Each row of a before or after table is a point. One or more steps were done to the points. Then noise was added and the rows were shuffled. The steps act on how far a point lies along the listed directions, d1 being the first. Name the steps. A step turns or swaps two directions, mirrors them in a line or flattens them onto one, adds a multiple of one to another, or multiplies one. Angles are multiples of 10 degrees, from the lower direction toward the higher: turns from -170 to 170, lines from 10 to 170 but not 90. Use the fewest steps. Two steps may share a direction if one is a turn and the other turns, adds or multiplies; they go together, in the order done. Otherwise the lowest direction goes first.

Directions:
(1): [45 -7]
(2): [ 7 45]
Before (13 x 2)
[[ 54   0]
 [-26 -34]
 [ -7 -50]
 [ 50 -16]
 [-22  43]
 [-13 -34]
 [ -2  23]
 [-20  47]
 [ 17   2]
 [ 96  44]
 [  3  16]
 [ 87  39]
 [ 25 -52]]
After (13 x 2)
[[ 12 -45]
 [ -4   0]
 [  4 -57]
 [  3 -29]
 [-12  49]
 [  5 -25]
 [ -2  28]
 [ -6  23]
 [  1  25]
 [  6  -9]
 [ -1 -24]
 [-12  47]
 [ -6  12]]
Steps: flatten d1 and d2 onto the line at 110 degrees

Directions:
(1): [ -8 -32   3  56]
(2): [ -7  32 -52  20]
(3): [-64   3   7  -8]
Before (10 x 4)
[[ -35   32  -38    3]
 [  31   16  -11  -24]
 [   1    9  -14  -14]
 [  38   24   14  -44]
 [  42  -12   -4  -10]
 [-102   40   -2   -4]
 [  12    0  -48   20]
 [ -44  -13   18    0]
 [ -74  -28   53  -30]
 [  22  -15   40   20]]
After (10 x 4)
[[-96   6  64 -22]
 [ 22  29 -18 -21]
 [-25 -30  32  -7]
 [ 44  30   0 -32]
 [ 41 -11  19  30]
 [-57  16  -7  -4]
 [ -9 -49  74 -35]
 [-20   1 -44  12]
 [ 40   3 -21   2]
 [ -9   5 -12 -20]]
Steps: turn d2 and d3 by 40 degrees

Directions:
(1): [ 75 -11  28 -12  -3  26   9  35  30]
(2): [  2 -72 -53 -16  -1  25  23  -7  -8]
(3): [ 12  -9   1  68   7  34 -21 -49  26]
Before (13 x 9)
[[ -17  -19  -30   14   17    2    1  -23  -17]
 [ -24   23    6   12    3  -28   -3   -5    4]
 [-121   53   -9  -36    0  -85  -21   -2  -41]
 [  -7  -12  -12   22   -1   12   -4  -11    5]
 [  43   -1   22   26  -11   20    0    5   18]
 [   3  -47  -23    0    9   16   21   -8   -2]
 [ -42   21   -4  -51   -7  -55   -2   31  -60]
 [  40   10   25   32    6   26  -13  -12   15]
 [ -34  -32  -41    6   26    9   12  -16  -24]
 [   2   -5   10  -25  -16   -2   22   30    9]
 [  -7    2   12   57    6   32  -10  -24   11]
 [ -85   36  -12  -48   -1  -80    7    7  -48]
 [  -2   48   35    6   14  -18  -16  -14  -11]]
After (13 x 9)
[[-60  17  -3 -11  -1 -19   7  11 -32]
 [  4 -25 -25 -31  13  -5  19  17 -22]
 [ 97  13  61 -38  -3  -4  15  63  38]
 [  8  60  50  -4  13 -24 -16   1  -8]
 [  8 -47 -32 -38  20  14  31  30 -20]
 [-36  14  -5  37 -10 -10  -9 -28 -14]
 [-20  -9 -19 -12  -5  -7   7   9 -12]
 [  9 -14  10  28 -11  23   6  -9  26]
 [ 87  35  79 -65  -6 -17  -1  95  42]
 [ 92  -1  46  -2  -4  18  -9  40  14]
 [  8  27  24  -8   1 -25   4  24  13]
 [-43  30   0  19   5 -17 -15 -27 -26]
 [ -9 -58 -37  -8  10  14  27  -9 -10]]
Steps: turn d1 and d3 by 120 degrees; multiply d2 by 1.3

Directions:
(1): [-87  32   8  18  24  24 -10  29  36  -2  16  11]
(2): [ 10  18  15 -47  -5  28  32 -47  29 -29  62  10]
(3): [ 29   6   9 -15 -18   0   7  25  89  12 -36 -33]
(4): [ 16  19 -15 -24 -57  16 -12  66 -13 -24   8  50]
(5): [ -6  -6 -25  28 -30  72   6 -45   6   6 -47  26]
Before (10 x 12)
[[ 31 -22  14 -24  29 -18   7 -46  -5 -13  30 -36]
 [-22 -16  -7  11  46   4   5 -61  -5   6  31  -7]
 [ -1 -45  31   1  73 -24  28 -94  11  10   8 -47]
 [ 39 -17 -38  11 -45   9 -22  11 -28  -4 -43  18]
 [ 29   4  14 -43 -29  23  22  -5  92   6 -26 -35]
 [ 15   3   5 -27  -8 -49   3  73   1   3  12 -21]
 [-28 -31  22  32  53 -44 -13 -63 -22  10  -8 -56]
 [ 20 -11  -3  18 -17 -23  -5  21 -41  11 -20   6]
 [ 96 -19  -7 -11 -50  33  32 -33  99  32 -62 -24]
 [ 38  13 -15  -2  -9   0  28  18 -15  11  16 -24]]
After (10 x 12)
[[  48   -9  -25  -30  -40   22   -8    4    2  -18   18   36]
 [  18   -7  -21   -2  -87   31  -33   30  -29  -31  -40   44]
 [ -17   -5   -4   18   40  -51  -23    3  -42   -6   25  -20]
 [   0  -14    1   32   10  -21   -2   -2  -46   15  -19   -6]
 [ -14   12  -14   24   19   22   27   -3  -31   18   16  -14]
 [ -50  -13  -20   46   24   25    9  -28   -4   33  -50  -22]
 [   3  -12  -19   -8  -20   49  -10  -20  -36  -29   10   35]
 [-108   49   26    2   35    0  -11   49  -10  -15  107   47]
 [ -89   36   10  -24   16   38    1   17   38   -9   57   13]
 [  23   -1  -20  -34  -71   66    6   27  -18  -45    2   91]]
Steps: swap d1 and d3; add 0.3 times d5 to d2; turn d4 and d5 by -160 degrees

Directions:
(1): [-16  33 -43 -26 -28  16 -43  27  60 -51 -18  -9   6  -4 -38  49 -34  -1]
(2): [-34  16 -35 -25  29 -62 -58   8 -39  -1  44  26   8 -20  26 -22 -30 -33]
Before (10 x 18)
[[-45  37 -87 -46 -18  -7 -95  36  59 -62  -7  10  18   1 -46  63 -40 -12]
 [ 14   7  17   7 -25  41  -4  15  37 -17  -8 -18 -15  24 -20  37   8  30]
 [ -5 -10  -2  16  52 -62 -34 -12 -72  26  50  22   0 -12  61 -51   6 -18]
 [-10 -48  23  26  22 -53  21 -23 -17  45  26  34  18   5  31 -44  16   9]
 [ 12  18 -22 -13 -39  41 -23  -2  50 -14 -11 -24 -13  -7 -24  38  22  -6]
 [-13   6 -21  -2 -31   5 -37  16  38 -21  -1  -9   4  10 -37  17  -8   0]
 [ -5  -9 -19   3  68 -33 -16  -7 -64  25  39  37   5 -16  39 -27   0 -16]
 [-28  31 -44 -20   0 -15 -75  17  23 -35   5   8  11 -15 -19   1 -31 -46]
 [  7  -3 -14  11  13   9  12  -7 -19  25  12  20  -6  -5   1   0  -4  -6]
 [-49  63 -87 -56 -20 -34 -98  36  50 -74   6 -10  24 -18 -31  48 -75 -48]]
After (10 x 18)
[[-14   8 -38  -5  64 -36 -47   7 -42   2  41  38   7 -20  26 -10 -22 -24]
 [ 23  -4  29  15 -22  42  19   5  26  -5  -4 -17 -19  26 -10  26  17  35]
 [ 33 -15  24  14 -25  48  25 -22  15  24 -13 -27 -14   0  -6  10  58   2]
 [-38  -5 -40 -20   4 -68 -56  12  38 -12  23  34  25 -18  -8   2 -35  -3]
 [ 27 -68  59  45  31   5  73 -39 -59  76   2   8  -9  35  30 -46  80  25]
 [ 16 -25  29  32 -15  11  21  -8   1  21   8  -8   3  25 -12 -19  37   5]
 [ 12 -30  46  35  26  -2  24 -26 -42  44   6   9  -2  -4  24 -59  38 -23]
 [  0   6 -27   2  11   9 -10   0  -8  15  12  17  -5  -8  -8  12 -18 -11]
 [ 28 -54  80  50  29  -9  86 -54 -88  72  10  -9  -6  16  54 -71  58 -10]
 [-25  14 -47 -14  43 -66 -73   9 -37  -9  46  26  13 -24  39 -20 -27 -30]]
Steps: mirror d1 and d2 in the line at 110 degrees

Directions:
(1): [-38  18  37  47  15  57 -42  -1 -66 -45  50  13 -24 -24  44  -9  10 -30
 -18 -17 -24  -8   6 -17]
(2): [ 18 -51  36  68  21   9  25  25  10  31 -15  18  -9  20 -14 -21  69  23
 -61  47   2 -20  19  -1]
(3): [ 48 -47  -8  18  18  17 -43  60  64 -54 -13 -19  25 -30  27 -17 -55   7
 -14  -8 -21 -12 -10 -18]
(4): [ 38  61 -16   8  30  31  13  -1  43 -13 -30  25 -49  11  58   4  38  16
  25  -7  47  40   4 -46]
Before (14 x 24)
[[-33  34  38  30   5  52 -61   2 -58 -16  62  12 -34  -4  82 -17  34 -38
    2 -32   7 -37   5 -30]
 [  7  41  -9  28  14  18  26 -22 -21  -7  -1   8 -17  -3  28   8  11 -11
   21 -14  22  23   7 -41]
 [ 13  61  27  21  32 101 -77  35  -5 -94  18  16 -44 -37 104 -25  34  10
   22 -50   5   8  19 -76]
 [ 23  54  29  23  19  23  42  -5   7  21 -43  14 -60  19   8   6  83  11
    7   2  35  17  25 -33]
 [  1 -91 -10  10 -36 -31 -31  50 -16 -19  -1 -46  64 -49 -45 -13 -94 -19
  -38  14 -65 -53 -26  32]
 [-50  26   5   1 -22   8  14 -15 -48  15  18  10 -13  14  -7  -4   8 -17
   17  -7 -13   1  -3  18]
 [-41   4  -2  -8 -29  16  -9 -14 -67   6  27  14  -9  21  -9  -5   6 -16
    7 -13   2  -1   4  19]
 [ 40 -75  23  51  35   3  27  47  27  23 -40 -15   3  17 -14 -24  44  26
  -55  31 -13 -10  21  -4]
 [ 25 -19 -15   3  18  23 -69  47  38 -87  30 -17  34 -33  15 -18 -56 -34
    4 -11 -49  12 -17 -32]
 [-16 -41  34  19  24  17   5   2 -39  22 -11   0  -2   3 -16  20  14  12
  -23  27 -19 -22   4   6]
 [ 21 -20  49 115  68  98 -15  38  23 -41  -5  35 -62   2  86 -32  72   8
  -61   0  20  29  29 -68]
 [  0  44 -32 -38  -9  -6 -39 -11  36 -46  16 -22 -12 -47  31  17 -67 -23
   48 -32   1  46 -27  -8]
 [  8  -9   4  52  17  33 -61  59   9 -89  28 -24   1 -39  50 -18 -59 -34
  -16 -31 -18   6  -2 -11]
 [  4  -7  11  34  37  43 -44  29 -11 -83  20 -20  16 -53  42 -27 -58 -15
  -23 -29 -26 -37 -24 -25]]
After (14 x 24)
[[  -3   27  -17    0  -16   36  -13   15  -18  -19    2   15  -27   14
    30   -6   -6   -6   23  -21   23   21    5   -9]
 [ -63    4   65   18   -9   67  -77    7 -111  -55   70    0    7  -41
    24  -22   24  -20  -14  -35  -53  -42   16  -10]
 [  -3   31   -8    0   14   19  -21   -5   -3  -35   28    5   -8    0
     2   -3   22  -31   11    7  -13   27    1  -26]
 [ -19  -45   55   28  -14   -1  -13   21  -45    6    8  -28   20  -17
   -48   -6   -1  -15  -37    1  -43  -49   18   18]
 [ -53  -87   79  111   26   66  -33   24  -65  -18   53   11   -4  -10
     9  -33   39  -20  -98   12  -45  -32   31   -3]
 [ -39   37  -13  -41  -28  -25  -28  -36  -17  -19   37  -20   -6  -39
    -8   23  -48  -33   40  -27   -9   29  -28   22]
 [ -14   45   12   28   37   41   -4   -9  -33  -33   16    8  -20  -21
    38  -18   12   -7  -11  -19   16  -16  -14  -27]
 [ -30   31   37   31    2   48  -72    3  -56  -25   62    9  -29   -9
    76  -19   23  -39    2  -31    2  -40    7  -31]
 [  61   56  -48    4   10    2   42    6   54    8  -74   12  -49    4
    37    5   28   20   21   19   55   38  -14  -39]
 [ -25   32   10   46   13   29  -11   11  -36  -43   26   -5  -30   -7
    37   -7    6  -38   -8  -15   11   20   10    2]
 [ -11   32   -9    6   -4   24    1   11    1   -8    1   10  -21   11
    26   -5  -10  -14   26  -15   -3   12  -14   -1]
 [  31  -70   23   45   33    0   27   44   17   34  -45  -15   -3   22
   -16  -20   61   24  -54   35  -12   -8   26    1]
 [  16  -15   22   18   45   37   11    9    3    8  -38   10  -15    7
    23   20   25   26   -6   18    1    2    4  -25]
 [ -29  -12    1   32    1   10    9  -11  -52   -9   26  -17   25  -20
    -5    3  -23  -28   -9  -24  -26  -12    2  -15]]
Steps: mirror d1 and d4 in the line at 10 degrees; flatten d2 and d3 onto the line at 10 degrees
